Each row of a before or after table is a point. The points were changed in one or more steps. Then noise was added and the rows were shuffled. The steps act on how far a point lies along the listed directions, d1 being the first. What was done? A step turns or swaps two directions, mirrors them in a line or flattens them onto one, adds a multiple of one to another, or multiplies one. Angles are multiples of 10 degrees, from the lower direction toward the higher: turns from -170 to 170, lines from 10 to 170 but not 90. Use the fewest steps. Two steps may share a direction if one is a turn and the other turns, adds or multiplies; they go together, in the order done. Otherwise the lowest direction goes first.

Directions:
(1): [-25 -28]
(2): [ 28 -25]
Before, 12 rows:
[[ 16 -27]
 [ 21 -10]
 [  4 -12]
 [ -5  -1]
 [ 19  39]
 [  6  23]
 [-38  51]
 [-42  -2]
 [ 50   7]
 [-53  16]
 [-29   7]
 [ 11   5]]
After:
[[ 30  10]
 [-20 -11]
 [  5   0]
 [-50   1]
 [ -3 -10]
 [ 40  -1]
 [ -9 -27]
 [ 49  26]
 [ 29  56]
 [-10   3]
 [ -8  24]
 [-23  36]]
Steps: swap d1 and d2

Directions:
(1): [-18  41  -9]
(2): [-39 -12  20]
(3): [15 16 40]
Before, 11 rows:
[[  3 -10  13]
 [  4   0 -29]
 [ -5   8  13]
 [  4   7  35]
 [  3  19  26]
 [ 16  26  13]
 [ 24 -32  21]
 [  4  -4 -15]
 [ 32 -27  39]
 [ 23 -25  30]
 [ -3   6 -35]]
After:
[[  4 -75  22]
 [ 16   2   5]
 [ 21  37  -1]
 [-19   5  -6]
 [  0 -25   1]
 [ 18 -78  24]
 [ 22  18   7]
 [-35  10   1]
 [  0 -91  31]
 [-31 -18   2]
 [-33  23  15]]
Steps: multiply d1 by 2; turn d2 and d3 by -100 degrees

Directions:
(1): [ 17  26 -20  37]
(2): [ 48 -22   5  -4]
(3): [ 12  29 -20 -37]
Before (10 x 4):
[[-13  -5   7 -39]
 [  4 -35  41 -16]
 [-10  12  -5  56]
 [ 25  -9  17  53]
 [  3  19  -8  27]
 [ -8  56 -34  24]
 [ 43  23   6 -21]
 [  4 -20  -6 -26]
 [  5  -3  -9 -20]
 [ 49  30 -40  -7]]
After (10 x 4):
[[ -7 -24  22   8]
 [ -2  52 -14  15]
 [ -1   4 -12 -20]
 [ -4  16 -25 -14]
 [-20  12  24 -44]
 [ 22  23 -19 -19]
 [ 17 -56  35 -12]
 [-43  -3  24  38]
 [ -6 -35  23  41]
 [-30 -33  15 -50]]
Steps: turn d2 and d3 by -160 degrees; turn d1 and d3 by -130 degrees

Directions:
(1): [-11  11 -22  37 -45   5]
(2): [-23   8  43  36  15 -12]
(3): [30 56  3  0  4 -7]
(4): [-14   2  -4 -18 -15 -58]
Before, 8 rows:
[[-24   8  12  19  -7   7]
 [ 23 -14 -36 -39   0  13]
 [ -6 -14  -6  26 -27 -26]
 [-15  -7  -4 -18 -27 -13]
 [ 17  65  28 -40  20 -75]
 [  5  24 -62 -15 -34   2]
 [  4 -17  10 -25  37  -5]
 [-13 -24   1   1   1   3]]
After, 8 rows:
[[  5  -3 -12  -1   3   0]
 [-49  28  48  14  -9 -97]
 [ 35  47 -17 -11   4   3]
 [  3 -13 -18 -13  -7   5]
 [ 10  56 -10  -7  12 -21]
 [  9 -20 -10  -5 -10 -30]
 [ -6   8  -3 -28 -20 -23]
 [-26 -17   3  -2   3  16]]
Steps: multiply d1 by 0; turn d2 and d3 by -70 degrees; multiply d4 by 1.3

Directions:
(1): [-17  40  -6  25  29  34  31   4]
(2): [-20 -46 -14   1  35  -1   7  40]
(3): [ -5  25 -43 -19  17 -48  10  -5]
Before, 11 rows:
[[ -4  16  -5   8  12   9  14   3]
 [  8  25   5  22   8  26  13 -23]
 [ -6  28   2  15   2   8   7  -7]
 [  5  13 -14  -9  -1  -9  -4 -15]
 [ -2  13  13   0 -10   2  10  -1]
 [ -5 -23  11  24  11  24  10  17]
 [  5 -43  -3  -9 -19 -26  -4  10]
 [ 12  10 -22 -17  -2 -21 -10 -10]
 [ 10 -46  12  -5 -23  -2 -26  -1]
 [ -6  -6  16  15   2  42   9  -5]
 [ -5 -36   4   9   9  11  -6  23]]
After (11 x 8):
[[  5  38   0  13  -8  11   3 -19]
 [  1  55 -45  -3  12 -42  22 -21]
 [-11  10 -46 -17  21 -60   4   6]
 [ -6  18 -78 -24  47 -77  19  -6]
 [ 10 -28  78  47 -45  90   0  -2]
 [ -2 -12  55  49 -13  95   1  -1]
 [ 14 -47  39  10 -19  46 -25  10]
 [  2 -32  11  -2  -4  16 -13   4]
 [  2  17 -39 -23   9 -54   6  -4]
 [-16  48 -73 -23  37 -54  30 -16]
 [-10   4 -11  -9   8 -21  15  12]]
Steps: turn d1 and d3 by 110 degrees; multiply d3 by 3; multiply d2 by -1

Directions:
(1): [-37  12  -4  -8  62  23  -3 -15   7]
(2): [  4  26 -29  61  -6  23  18  -3  12]
(3): [ 34   7 -29 -28  19  17  35  30 -25]
Before:
[[ 14   2  15 -39 -16 -16  10  19 -15]
 [  4   5   8  76 -93   3 -26 -19  22]
 [ -9  18 -16  22  27  15  26  -8  12]
 [ 35 -17   6 -27 -19   4   9  37  -6]
 [-12  17 -10  59  -6   0 -14 -40  23]
 [ 10  23 -23  57 -14  13  28  13  -2]
 [-16   2 -10 -27  65   9   4   7  -5]
 [-16 -10  23 -14   9  -6 -20 -10  -3]
 [ -4  -4  -1 -11  14  14  -6 -12   6]
 [-35   6  16  21  -9 -13 -24 -29  23]
 [-18  26 -18  57  -3  21  -2 -19   6]
 [-41   7   4 -40  89  11 -26 -11   2]
 [-31  -1  13 -25  24  -3  -8  -6  -8]]
After, 13 rows:
[[ -1  -8  15 -29  20  -3  -5  -1 -15]
 [-16  14   5  64 -25  -4  -4  -8  15]
 [-12  14 -22  -2  60  20   8   8  -1]
 [-27  -3  20  20  -6 -22 -40 -47  23]
 [-24  18 -13 -40  94  22  -9   2  -4]
 [-37   7  12  38 -10  -2 -32 -30  13]
 [-28  -7  27 -24  -1 -26 -30 -27   9]
 [-19   2   1 -29  26   4   5   2 -17]
 [ -6 -20  48  20 -95 -25 -57 -27  19]
 [ 40  -7  -9  -2 -22  12  21  40   1]
 [ 27  16  -3 -21 -11  -3  25  24 -14]
 [ -1   0  -4 -11  16  15  -4  -9   3]
 [-24  13  -1  28  20   3  10 -21  22]]
Steps: turn d2 and d3 by -50 degrees

Directions:
(1): [  5   1 -36 -26  23  -6  59  20  18  -7 -27]
(2): [ 28 -62  -2 -38 -19  -6 -21   5  14  16 -10]
(3): [ -2  28 -17  -3  -8  14  -9  29  11  72   6]
(4): [ 30  21   4  -9  42 -48 -17 -36   2  20 -12]
(5): [-33 -36  14  36   7 -41  18  17 -22  27 -15]
Before (12 x 11):
[[ 13   1 -11 -21  36 -14  -1 -34   2  -1 -14]
 [ 21  16  -4   0  14  10 -17   8  19  10  23]
 [  4 -76  17  21  -3 -37 -24   0  -1  16 -18]
 [-38 -87  24  38 -34  -5 -48  44 -35  61   3]
 [ 23   9  -4  -5 -13  27 -41 -13  -2  27  18]
 [  7  19  -1   5  14   0  10 -15   8  -2  13]
 [-23  10   5  26 -35  43 -22 -13  -3 -82  14]
 [-22 -21 -12 -20 -19  20  20  30  12  14  -7]
 [-26  51  19  31 -31  40 -40   5 -16  12  36]
 [  9  16  -9  -1  -2   2 -31  -2  10  67   5]
 [-43  -2  -3   3 -11  17   6   5   0 -44  20]
 [ -2  37  14  12 -30  18 -51  -3   4  32  15]]
After:
[[  8   0   7  15  20 -16 -14   4   9  19  16]
 [-18   8   6  27  -5  -4 -15  -1  -9  36   3]
 [-25 -23  -9   7  25 -23  23  -5 -10  11 -19]
 [-40  35  16  43 -45  93 -53  21 -30 -31  51]
 [  8 -24   3  -1   5 -17   6  -6   9  14   4]
 [ 37   3   4 -22  -7  -5 -75 -48  21 -20   1]
 [  4   2 -11 -38   1   7 -25 -19  24 -20  15]
 [ -8  36 -20 -24  11  26  22  -1  18 -12   2]
 [ 29 -11  31 -15 -31   5 -87 -28  -1  23  23]
 [  5  17  13  29  10  -4 -36 -27 -24  24  14]
 [-40  19   9  62 -20  37   0  20 -12 -32  16]
 [  7  12  29  17 -27  -9 -63 -23  -2  27  10]]
Steps: multiply d1 by 1.3; multiply d2 by -1; multiply d3 by 0.4; turn d4 and d5 by 90 degrees

Directions:
(1): [ 24 -14  -5  -9  35  46  46 -23   1 -16 -34  -9]
(2): [-12  40   6  31  -2  15   2 -20  14  53 -32  30]
(3): [ 35  30 -20 -10  11  14  13  42   5  39  28 -34]
(4): [ 12  24  46  -5  20 -35   1  18 -38  -3 -40 -19]
Before (12 x 12):
[[ -4 -16   4  -5 -14  15   3  -9   8 -10   0  -5]
 [ 21 -17  -4  -5   2  -5   4  20   1 -14 -13 -15]
 [  9  28  67   7  29 -50   2  13 -61  -8 -55  -8]
 [ -1 -25 -23 -15   1   6  -5   1  -3  -5  10  -2]
 [  8  11  -9  10   5   6  16   0   4  25  22   8]
 [ -9   2  28  10  16 -30  -5 -26 -27  -7 -22  17]
 [ 20 -23 -22  -5  -4   4  11  15  -3 -36  24 -24]
 [-46  31  47  13 -54 -95 -89  32 -28  13  20   8]
 [-32  -2  20  20 -21  -6 -24 -14  14  -6  10  33]
 [ 21  15  20  -4  -5 -40  -5  41 -10 -12  22 -28]
 [ 18  32  28  19  14   1  11  28 -12   5 -20 -19]
 [-28 -34  16  -9 -13 -23  -8 -25 -33 -39  -2 -11]]
After, 12 rows:
[[ 10  25  67   6  31 -46   6  12 -62 -10 -58 -10]
 [ 21  24  26  14  18   5  15  27 -15  -3 -20 -23]
 [ 14 -12  -1  -3  -7 -18 -10  26  -1  -9  -5 -12]
 [-40 -21  20   1 -25 -35 -23 -23 -31 -23   1  -2]
 [-27   4  20  25 -11  11 -10 -25  16   3  -8  38]
 [ -7   1  27   9  20 -25  -1 -30 -26 -10 -24  15]
 [ 10  36  24   9 -12 -41 -12  36  -4  16  15 -14]
 [ 13   8  -9   7  12  14  23  -1   4  20  18   5]
 [-46  73  53  46 -37 -46 -58  -7 -11  71 -43  40]
 [ -6 -16   3  -4 -18   9  -3  -6   8 -12   5  -5]
 [  4 -10 -19   3 -22 -20 -13  26   0 -21  38 -17]
 [ -7 -21 -21 -11  -8  -4 -15   3  -3   2  16   1]]
Steps: turn d1 and d2 by -50 degrees

Directions:
(1): [-31  -8  30 -39  -2   4 -24   8  37 -52 -22   2 -29  12]
(2): [-52  -4  23  20  13   3 -41   7   2  48  24 -11  -2  34]
Before (12 x 14):
[[ 21   1 -29  15   1  -6  19   0   6  -2  -1  -1  29 -16]
 [  9   6   0   9 -11 -15   5   8 -19  25   5  -2   9  -8]
 [-43  -1  40 -33   7  10 -33 -11  21 -38  -4  -4 -15  20]
 [-32   2   8  -8 -17   1 -18  -2  16   7   6 -11  -8  30]
 [ 47 -14 -22   1   3  -1  35  -7  -9  12  -8  -1  17 -17]
 [-20  -3  27 -46   0  -2 -19 -15  45 -62 -30   0 -18  -1]
 [ 62   4 -32  -3  -5  -3  37  -7 -24 -27 -31   9  18 -33]
 [-10 -10  19 -41 -12   1   6   8  20 -65 -20   1 -24  10]
 [-13  16  -1  38   1  -1 -35  -7  -8  63  20 -22  20  -3]
 [-37  -8  29 -37   2  11 -41   4  26 -41  -4  13 -29   6]
 [-27  -4  10  25  15  11 -18   7  -5  58  16 -11  19   9]
 [ 38   8 -47  55 -18  -5  34 -10 -50  44   8  15  31 -27]]
After:
[[-39  -4  15  30  19  13 -27   9  -5  70  22 -14  19  17]
 [ 31 -16 -14   8   7   0  22  -4  -9  28   0  -4  16  -5]
 [ 10   0 -24  19   3  -6   9   1   5  10   4  -3  28  -7]
 [-32  16   7  45   6   0 -50  -4  -8  81  28 -26  20  10]
 [-14   1  27 -44   0   8  -9 -16  19 -66 -19   3 -15   0]
 [ 20  -8   6 -52 -19  -2  29   3  19 -91 -34   8 -23  -9]
 [ -2   5 -27  71  -7  -2   1  -4 -48  82  27   6  29   1]
 [ -3   6   6  15  -8 -14  -6  10 -19  37  11  -5   8   0]
 [-22   3   4 -13 -20   1 -10  -3  14  -2   2  -8  -8  23]
 [ 17  -1  10 -61  -8  -4   9 -20  44 -96 -48   8 -17 -24]
 [ 50   3 -27   0   0  -2  27  -5 -24 -14 -24   5  18 -24]
 [ -5  -6  15 -50  -6   9 -15  -1  26 -71 -19  21 -28 -15]]
Steps: add -0.7 times d1 to d2

Directions:
(1): [-74  -9 -19 -19  15   0 -32  18  32  -8  38 -13  19  -2  -1  40  -8   0]
(2): [-35 -18 -23 -31  27  31  36 -36  -9  35   2  24  -2  41  -2 -30  26   1]
Before:
[[-18 -14   0   6  20   3  -1  -9 -15   5  -5 -12  -7  13   1  -6   1  -2]
 [ -5 -15 -16 -39  45  37  52 -31 -21  49 -37  50   3  50   3 -65  53   5]
 [ 11   6   6  14  -4 -20 -52  48  32 -33  11 -34  10 -35   1  48 -35   3]
 [-24  -8 -16 -26  12  20  19 -27 -16  10  -9  27  15  29  -5  -8  36  -4]
 [-57 -10  -9  -6  -4 -34 -67  44  58 -40  37 -28  18 -40  -1  56 -31   1]
 [-37   6 -14   8   7   0  -2 -14  13  14   0   9   4  -1   1 -10   8  -4]
 [ 46  -7   6   8 -16  10  -3 -21  -3   9 -28  11 -17  26 -15 -42   0  19]
 [-23  -5 -16 -32  34  33   4 -19  11  27  17  16  -1  40   4 -15  24  17]
 [ -4 -11 -11 -13  31  35  31 -23 -25  27 -20  25   4  29  -8 -29  14 -13]
 [-88  -5 -30 -18   7 -19 -73  28  51 -26  34 -17  20 -28 -14  56 -15 -15]]
After:
[[ 26  12  17  27  -8 -11 -33  35  -4 -28 -13 -14  12 -31  -8  29 -28 -14]
 [-20 -10  -6   3 -13  -4 -55  14  37 -17  13 -13   5   3 -16  17 -21  21]
 [ 11  17   1  28 -12 -11   2  -8   3   2 -18   3  -5 -17   6 -17   1  -5]
 [  6  -6  11  19   8  -8  -8   0 -17  -8 -13 -20  -9  -1   2  -1  -5  -1]
 [ -9 -23 -28 -34  41  38  35 -31  -4  40  -6  19  -4  47  -1 -36  18   5]
 [ 24 -24 -15 -28  18  24  61 -59 -21  38 -32  41 -23  39  -4 -79  32   4]
 [ 52  -4 -10  -8   5  17  48 -56 -38  35 -55  42 -28  24 -14 -76  34 -11]
 [ 68  23  27  23 -14  -8 -25  21   4 -14 -10  -5  -9 -13   8   1  -4  16]
 [ 36  17  16  17 -27 -19 -20  16 -12 -33 -20  -1  14 -22  -3  21   5  -8]
 [ 45  27  33  34 -20 -43 -60  73  21 -48 -21 -19  18 -58   7  35 -19   2]]
Steps: turn d1 and d2 by 160 degrees

Directions:
(1): [ 28  18  -7  33  -9 -13 -35 -11 -14 -15  54  -2  12  31  51 -26  -4  28
   0 -39]
(2): [ -6  12 -26  63 -49  22  -3   9  24 -25  -6 -47  10 -23 -11  21  14 -23
 -25  -3]
(3): [-29 -16 -18 -18  28  25 -31 -34  -4 -36   1  12 -42  10  -6  43   8 -11
 -22 -52]
(4): [ 21 -11 -10 -25 -26  33 -37 -11  15 -22  -7  23 -19  -3  49 -17  23 -32
  10  56]
(5): [ 19 -53  26 -24 -12   4  12  17   4 -62  -7 -36  25  43  -5  15 -21  18
   7   7]
(6): [-26  23 -11 -29 -21  30  11 -41  15  15  54 -11  10  13 -14  10 -47  15
 -25  36]
Before, 13 rows:
[[-39  10 -23  35 -15  35   2 -21  26 -12  -2 -17   5 -27 -51  35   0  -5
  -34 -22]
 [-39 -32 -14 -32  -5  42   8 -32  12 -30  14 -12 -14   3 -28  44 -12   6
  -27  18]
 [-27  -9 -16 -33 -16  38  -6 -24  27  -1  19   5  -7   1 -10  20 -40 -17
  -17  59]
 [ 30 -19   0  34 -14 -12 -36   7 -21 -43  19  -7  -9  20  41  12  12   3
   -2 -46]
 [ 11  -8  18 -26   0 -12   0  22   5  17 -17  25   9 -10   2  -3   5   6
   41  72]
 [  4  52   4  20 -12  -1   4  14  -8  32  24   5  32   8   1 -16 -33  36
    2  25]
 [ -5  46 -39  48 -17  11 -37 -27   8  25  32  -1 -23 -28  27  -8   4   4
  -32 -25]
 [-41  40 -21  51  28  -7   1 -24  -9  22  15 -23  -8 -37 -24  27  13   8
  -38 -71]
 [ -2 -13   0  61 -13 -30  23  25 -10  -4 -22 -48  17 -10 -15   9 -15  18
  -19 -14]
 [-12   8 -39  25 -33  38  -8  -8  29 -24 -28 -19  -1 -25 -15  34   3 -51
   -1  15]
 [ -4  -3 -21 -27  25  12 -18 -45 -10   8  22  33 -23  12   0  18 -13  -5
   -6 -20]
 [ -7  24 -14 -18  13  13 -37 -42 -17   1  39  56 -37  15  41  -5  -4  -5
  -20 -25]
 [ -8  23   4  -8  16 -25  12  -2 -21  56 -14  46  -9 -34 -10 -29  18 -28
   16 -28]]
After (13 x 20):
[[-20 -47 -13 -37  -2  43 -15 -20   9 -43 -16  12 -34  -8  -2  31  22 -19
  -10  27]
 [ 14 -11  -8 -44  35  -1 -21 -33 -18  15  12  53 -23  17  19  -3  -6  -3
   13  -5]
 [-10  11 -26  58  25  -1 -44  -7 -11 -18 -26   0 -35 -43  24  15  67 -25
  -17 -71]
 [  1 -25 -11  78 -22 -13   0  28  -5 -35 -46 -49  -1 -22   0  20  13  -8
  -23 -21]
 [ -3  11  20 -24  -1 -16  25  12   5  43   9  12  27  -8 -22   2 -24  25
   31  71]
 [-23  -8 -36  45 -19  49 -39 -13  29 -48 -36  -2 -24 -38 -19  37  46 -41
  -27 -29]
 [-36  16 -56  37 -35  53 -14 -25  35 -35 -14 -36  -9 -27 -33  61  -4 -51
  -25 -11]
 [ 29  35   2  32 -23   4 -24  32  -5   3 -11  14  18  -1  37 -29   6   8
   18  34]
 [  2  23   0 -38  22  -1 -26 -40 -25  15  48  63 -26  28  44 -21 -19  14
   -8 -16]
 [ -6  33  10  -8  17 -36  20  -3 -25  71   4  45   3 -27 -10 -40   5 -11
   18 -26]
 [  6 -12   1  27 -10  -9 -14  -9 -17 -37  42 -28   2  31   7  32 -20  21
  -18 -57]
 [-11 -18 -16 -31 -16  37 -24 -16  26 -10   0  21 -19  -7  11  10 -15 -35
   -5  64]
 [ -1  35 -45  56 -21  18 -54 -30  10   0  28  -6 -32 -24  38   0  16  -1
  -36 -38]]
Steps: turn d1 and d5 by 10 degrees; multiply d2 by 1.6; turn d2 and d3 by 20 degrees; swap d4 and d6

Directions:
(1): [-11  30 -10 -54 -44  16  12  -7  -8  21 -28   0   4  23 -40   3 -24   5
 -17  -6  37  60  24 -14]
(2): [-17 -16   5 -26   6 -42   1   5  -3 -35 -19 -22  -3  -5 -23  59 -37  13
  10  16 -49  27 -38  31]
(3): [ 24  27  11 -41 -12  -6  38 -15  30 -19  28  -8  29   2  36 -23  27 -44
 -15   7   1  21 -54  21]
(4): [ 19  -1  22 -19 -23  21  22   2  10  10  18  71  15   1 -56  25  11  -2
  21  40 -15 -44  -4   3]
(5): [  3 -11  11   1 -22  14  37 -51 -30 -50  -7 -23 -19  11 -20 -29  30  -3
  45 -24 -34   1  35   9]
(6): [ 48  16  31   4  23  33   5 -19   6  -9  -9   2 -37  42  15  50 -39 -27
 -24 -39   6 -21   7  11]
Before:
[[ -6 -22 -11  -1 -25  22  40 -24 -18 -20  11   5  22  -1 -25 -88  72   2
   45   6  -6   5  27  -2]
 [-11 -16 -22  36 -26  -7  -3  26 -17  19  28  40  21 -37 -22 -40  65  32
   39  33   4 -56  32 -21]
 [ -7  -5  -7  41   3   8   3  -5   6  46  18  22   9 -23  -6 -40  39  19
    9  10  40 -34  35 -32]
 [  8  19   9 -50 -25  13  16 -46 -11 -26 -11 -11 -17  24   0  22 -38 -25
   -5 -32  -2  29 -12  -1]
 [-26   1 -17 -41 -22 -15   6  19   9  -2  -7  28  16 -19 -51   9  -1   5
   17   3   7  22   2 -19]
 [-23   1 -16 -12 -24 -28 -29   3 -16  -8 -33 -57 -12 -13 -34  23 -30  35
   11  -3  -6  47   8   5]
 [ 35  13  16 -24 -17  -1  46 -25  17 -13  -6 -21 -16  27  31  -8  -6 -31
  -19 -31  -5  13  25  22]
 [-14  17 -28 -46   0 -12  -9  15  13   3  -5 -48  21  -4   9   7 -19   4
  -27   8  22  52 -40   3]
 [-10  32 -34 -49 -21 -32   4 -14  -1  -6 -25 -83   0 -12  -3 -40 -25   5
  -11 -34  30  95  -5  -7]
 [ 21  23  11 -26  25  -6  17 -30  15 -31  -8 -53 -19   8  30  -9   3 -17
  -15 -19 -15  30 -43  24]]
After:
[[  6  -9   3  29  28 -35 -40  10   2 -19 -13 -66 -24 -15  22  40 -35  12
   -4 -16 -23  -1 -21  17]
 [  8 -14  -9  11  36  -7  -9  -8  -1 -35  -2 -65 -16   0  35  19 -13   1
   -4 -18 -11   0 -25  14]
 [ 44  -1   4  30  59 -25  -9 -21  12 -42   3 -90 -38  -9  67  -4 -24 -21
   -6 -61 -12  -4 -30  21]
 [  2  -3   2  40   1  14   7   1   9  49  25  39  16 -22 -11 -27  41  19
    9  19  36 -47  29 -32]
 [ 35  17  13 -34 -23  -2  43 -25  14  -6  -9 -16  -8  29  28  -6  -8 -30
  -21 -26  -2  18  22  19]
 [ 23 -24   6  15  11  16  32  -6  14 -12  36  25  27  -4  15 -59  66 -25
   21  15  -7 -32 -17   9]
 [ 11 -19   8  11  31 -12  -3  15  19 -26  11  24  -9 -17  -4  31   1 -11
   19 -16 -20 -44 -17  -3]
 [  6  24  -1 -37   9  -9  18 -34   5 -29 -17 -62 -19   6  12 -18   2  -7
  -14 -22  -9  52 -31  16]
 [  1 -15 -19  33 -17  -8  -4  36  -3  23  39  53  29 -40 -14 -31  61  27
   28  39   2 -66  18 -15]
 [ 17  17  17 -32  -2  10  10 -48  -4 -29  -7 -16 -25  26  23  28 -38 -30
  -10 -37  -8  13 -24   6]]
Steps: mirror d1 and d6 in the line at 60 degrees; add -0.3 times d2 to d4; flatten d3 and d5 onto the line at 30 degrees
